Each row is a point. A path goes straight from each point to the next, and from the last back to the first. The post is the endless flat space through its rows: a point in 2 columns, a line in 3, a plane in 4, and so on, so that a path can go around it. Count how often the path circles the post. Going back the other way cancels.
(in the rows, 128 means zero)

Post (2 x 3)
[[138 158 178]
 [140 122  61]]
Path (8 x 3)
[[160 178 162]
 [201 112 134]
 [144  41 106]
 [ 77 146 144]
 [123 185 101]
 [110 142  70]
 [113 136 122]
 [119 182  88]]
Times around: 1

Post (10 x 11)
[[163 138 148 112 110 195  63 200  50  79 119]
 [166 111 241 110 129 137  61 159 114  80 155]
 [163 142 176 135 227 159 136 119 151 129 156]
 [153 131 107  99  85 189 119  96 135 113 105]
 [146 152 132  85 104 165 165 147 125 126  43]
 [128 136  82  25  79 139 166 139  83 118 119]
 [184 144 164 188 243  71  75 163 212 108 129]
 [139 144  99  90  75 161 115 110  71 197  51]
 [163 146 144 150 113 139 161 144 143 147 139]
 [164 153 129 168 170  93 153  92 127 104  87]]
Path (7 x 11)
[[138  99 120 111 115 102 157 206  83 131 126]
 [205  88 142 127 124 134  71 119 140 142 130]
 [198 153 125 110 138 159  50 119  98 133  92]
 [158 171 122 121 132 178 105 117 172 144 111]
 [166 172  85  99 192 158 184 124 173 143 107]
 [201 120 122 101 161 174 159 109 114 121 152]
 [161  69 142  93 150 180 156 128 142 130 174]]
Times around: 0

Post (17 x 18)
[[127 144 108 152 191 158 134 203 135 132 155 123 151 164 100 164 152 142]
 [114 147  64  88  80 133 117  84  36 125 155 151 126 144 162 113 117 124]
 [127 125 121 129 155 129 108 177 169  81 181 116  86 173 100 115 129 121]
 [129 122 154  83  57  83  48 207 148 130 161 151 170 130 118 174 124 136]
 [135 135 110 204  97  81 113  23   7 171 157 145 117 190 119  99 170 140]
 [112 100 128 125 161 148 139 179 168 125 162 163 112 154  85 129 101  58]
 [110 118 137  77  46  94  78 185 130 155 110  81 189 161 134  74 103 113]
 [135 126 172 110  56 105  99 195  95 124  74  83 107  71 131 103  98 111]
 [145 133  94 130 155 161  92 133 141  88 128 126 131 154 102 149 157  73]
 [109 132 177  73  27 115 105 151 125 116 176  85 186  94 147 106 118  94]
 [132 131 172  85 173 125 125 160 135  99 126 170 136 190 119 144 175 145]
 [125 135  63 152 115  67 161  69 101 153 142 137 120 127 137  98 178 124]
 [134 130 131 128 101 187 116 170 156 129 138 156  89 168 118 151 177 116]
 [142 123 135  99 167 141 118 142 162 152 157  92  86 162 110 174 126  87]
 [128 111  96 183 126  93  91  78  60 162 164 155 127 174 215 119 165 112]
 [ 95 153 172 111  59 109 107 181 200 100 113 112 176 159 136 178  80 134]
 [144 135 148 124 165 156  83 133 156 139 129 164 125 131 115 115 129 170]]
Path (19 x 18)
[[ 98 105 161  99  86 134 100 146 146 120 127 120 164 164  94 147 156 118]
 [108 113 104  86 105 151  99  98 159 126 100 138 150 156 130 142 112 144]
 [119 119 143 174 150 114  76 163  79 144 174 114 151 158 122 126 140 156]
 [105 144 147 104 120 103  92 142 111 130 136 120 170 119 178 106 169  76]
 [139 158 147 106 108 170 145 156 140 126 126 156  47 127 132 123 143 108]
 [138 163 126 167 118 108 141 107 111 114 147 117 131 137 144 160 122 119]
 [155  95  85 100 102 140 108 101 141  99 183 176 131 155 107 112 196  83]
 [ 89 140  93 129  97 122 150 133 127  69 159 128 173 135 145 163 161 135]
 [ 78 116 139 103 140 149  98 166 103 114 157 144 152 154 112 144 110 138]
 [138 111 134  78 146 138  38 147 154 145 177 164 118 143 142 116 133  88]
 [141 154 152 138  99 106  98 170 165 164 189 144 121 121 184 145 124 103]
 [146 181 135 112  91  81 145 123 135 129 129  76 173 121 129 186  80 146]
 [141 134 107 107 126 113 124 135 141 132 179  86 140 127 112 154  96  86]
 [129 153 184 109 120 169 134 170 113 144 202 129 169 180  66 100 123 138]
 [146 117 102  65 135 121 106 121 130 115 148 109 116 184 137 116 133  90]
 [139  99 125  88 144 132 107  85  82 105 132 144 147 135 113 144  84  85]
 [111 120 147 139 156 127  76 121 115 137 155 116 156 172 117 170 153 160]
 [137 131 171 135 119  95  63 142 105 139 147 133 121  71 164 147 141 124]
 [ 98 149  96 122  89 103 119  99 130 171 165 130 146 130 102 193 145  89]]
Times around: 2

Post (17 x 18)
[[ 83 166 137  40 196  82 147 149 123 153 154 182 186 136 111  50 119 150]
 [182 160 125  79 175 114  62 132 145 161 162 154 127 177 147 143 137  96]
 [130 111 136 187 117  91 117  86 166 126 174 147 159  67 107  94 142 123]
 [144 110 119 139  95 144 160  85  65 182 116 107 173 140 160 132 131 110]
 [165 142 122 167 108 109 141  53  95 124 103 122 104 121 159 107 156 119]
 [ 84  72 115 159 178 130 142  19  35 153 131 141 101  89 119  87  88 157]
 [ 58 107 158  25 188 123 111 113 164  66 150  90  75 154  65 156  93 121]
 [170 137 180 116 138 153   7 112 157 155 106 142 164 141 136  71  80  71]
 [129 157  91 142 167 134 173 119 133  68 125 170 148 118 172 132 102 153]
 [163 118 119 126 147 106 101 128 158 211 178  99  99  89 169  78 145  86]
 [152 109 128 149 101 114 120 130 148 197 191 177  21 130 135  95 124 132]
 [126 104 139 111 132 149 133 144 107 161  85 115 113 142 127 155 152 173]
 [121  83 165 141 130 154 122  70 187 103 160 122 136 145 138 109 168 112]
 [133 137 135 147 142 110 144 116 180 153 102  69 137 164 105 119 126 185]
 [148 111  87 147 131 145  82  88 158 124 102 123  91 180  83 105 145  89]
 [113 106 182 237 169  82 158 199 143 100  71 145  56 178 118 130  65 186]
 [188 148 151 119 165 125 155 111 179 171 124 156 135 108 132 119 134  93]]
Path (21 x 18)
[[153  74 152 134 123 147 131 115 152 167  88 182  94 110 130  77 144 112]
 [159 127 155  53 135 108 165 108 114 152 115 148 134 147 125  93 141 147]
 [163 150 163 149 104 104 119 125 158 103 161 117 151 125 155 129 166 154]
 [110 129 148  98 174 105 101 142 107 186 140 121 135 131  80 130 145 127]
 [112 168 113 129 153 144 139  80 162 146 152 155 119 114 213 100 110 127]
 [139 106 127 170 101 162 114 108 179 222  90 150 157 137 146  86  77 142]
 [125  87 138 119 109 140 121 117 111 159 106 148 143 115 150  89  96 144]
 [158 102 123  83 182 128 117 123 101 146 108 143 125  95 114  86  97 155]
 [173 145 152 133 186 114  95  69 107 154 129 149  87 133 149  86 146 130]
 [148 139 223 170 134 141 124 125 181 144 177 108 113 123 200 164 152 128]
 [157 158  79 192  78 128 151  72 136 159 137 183 113 122 146 134 132 118]
 [104 160 168  89 132 133 104 120 115 170 132 140 119 113 109 114 112 128]
 [106 106 177 141 145 154 186 143 147 126 168  86 138  74 167  94 120 125]
 [113 111 155  92 143  85 170  80  78 117 139  99 171  86  92  54 121 134]
 [154  76 100 166 146 141 103 131 111 155 140 185 123 147 174  91 105 165]
 [144  95 118 130 105 132  78 104 163 169 132 145 109  95 123 144 122 132]
 [139 136 140 126  83 132 154  94 153 181 138 165 132 123 137 108 121  71]
 [116 119 195 174 161 133 127 113 158 177 163 115  99 131 112  84  98  96]
 [104 128 136 167 161 161 144  99 156  61 112  57 143 135 118 131 130 134]
 [160 143  98 162 124 146 112  97 126 155  68  95  80 138 137 121 157  84]
 [151 149  94 141 144 153 136  64 181 161 120 193 123 142 169  83 162  98]]
Times around: 1

Post (17 x 18)
[[102  83 103  90 104 190  92 100 104 132 145 115  85 153 121 185 197 108]
 [ 84 132 124  78 124 201 116 139 104  77  88 128  92 105 151 177 175 111]
 [130  97 154 114 183 111 124 165  89  94 161 153 126 118  57  78 117 122]
 [115  67 169 114 171 239 116 143  74 124 107 143  71  79 101 102 177 122]
 [164 111 194 114 124  95 159 155 133 119 133 149 187 192 114  71  67 119]
 [ 77  88 100  73 117 171 141 108  55  91 143 133  74 127 154 129 113 154]
 [133 105 119 131 137 187  84 111  59 114 104 142 124  95 115 150 121 170]
 [126 114  96 110 140 101 152  90 185 135  96 163 144 146 181 112 157 162]
 [187 169  50 100 132 126 147  89 176 139  79 146 105 191 188 131 120 108]
 [153  72 107 163 142  35 136 152 191 125  70 135 117 179 192 102  78 124]
 [125 146  81 106 107 102 117 163 158 182  80 105 119 177 201 101 142 139]
 [177 118 130 116 157  69 115 135 201  94 142 139 176 168 223  33  88 114]
 [127  83 179  95 155 114 126 115 121 102 131  99 124  82  55  48  96 130]
 [ 87 109 156 174 175 164 123 113 114  89 168 123 121 144  75  71  93 128]
 [139 144 123 131 122 109 109  98 163  95  74 143  79 192 201 112 162 166]
 [180 150 159 135 179  51 139 105 189 162 127 123 131 209 224 122  87 134]
 [152 106 120 132 101 170 135 138 118 124 146 146  93  90 127 137 147 156]]
Path (20 x 18)
[[127  94 172  44 110 119 166 132  67 125 115 131 133 200 152 205 115  36]
 [ 26  72  91  77 117  89 118  86 120 120 157 115  97 162 134 112 124  96]
 [128 174  95  30  98 149 110 123 185  98 151 166 232 181 175  89 148  83]
 [162  87 119  69 128 119 133 227 108 160 156 157 156  98 139  74  99 158]
 [106 100 115 181 155 124 100 118 152 132  98  92  83 186 221  96 137 190]
 [133  46 166 128  96 156 162 164  89 155  86 127 164 110 114 112 145 130]
 [157 120 124 137 160 139 105  71 112 155 147 102  92 148 157 163 123  74]
 [186 154  92 175 124 122 110  69 179 125 138 155 127  81 164 109  98 165]
 [123  95  50 132 104  77 103 124 158 133 125 148  48 222 147 205 136 128]
 [213 121 192  90 202 101  78 155 148 103 104 136 157 105 192 110 112 190]
 [107  49  87 138 131 186 160  58 151  65  86 174 114 106 123 138 198 204]
 [165 147 128 177 164 143 131 174  47  98 123 161 150  98 178 143  95 169]
 [146 117 190 167 149 104 163 151 136  93 103 199 149 146 142  28 130 164]
 [ 95 187  34 142 125 150 104  73 108 163  96  95  95 192 193  84  86 125]
 [166 144  93 188 133  64 177 160 200  99 137 157 148 164 181  49 123 100]
 [158 162  68 171 167 157 167  45 162  84  97 156 122 178 143  90  93 149]
 [ 99  95 116 102 155 136 148 108 130 116 167  93  91 182  99 103  99 152]
 [ 83  80 106 120 105 133 134 159 145 153 150  98 116 148 156  86  69 149]
 [103  96 135  93 135 175 132 151 114 103 116 173 178 131 166  66  68 110]
 [130 150  65 146 144  65 142  42 112  96 170 199 108 208 152 142 113 138]]
Times around: 1
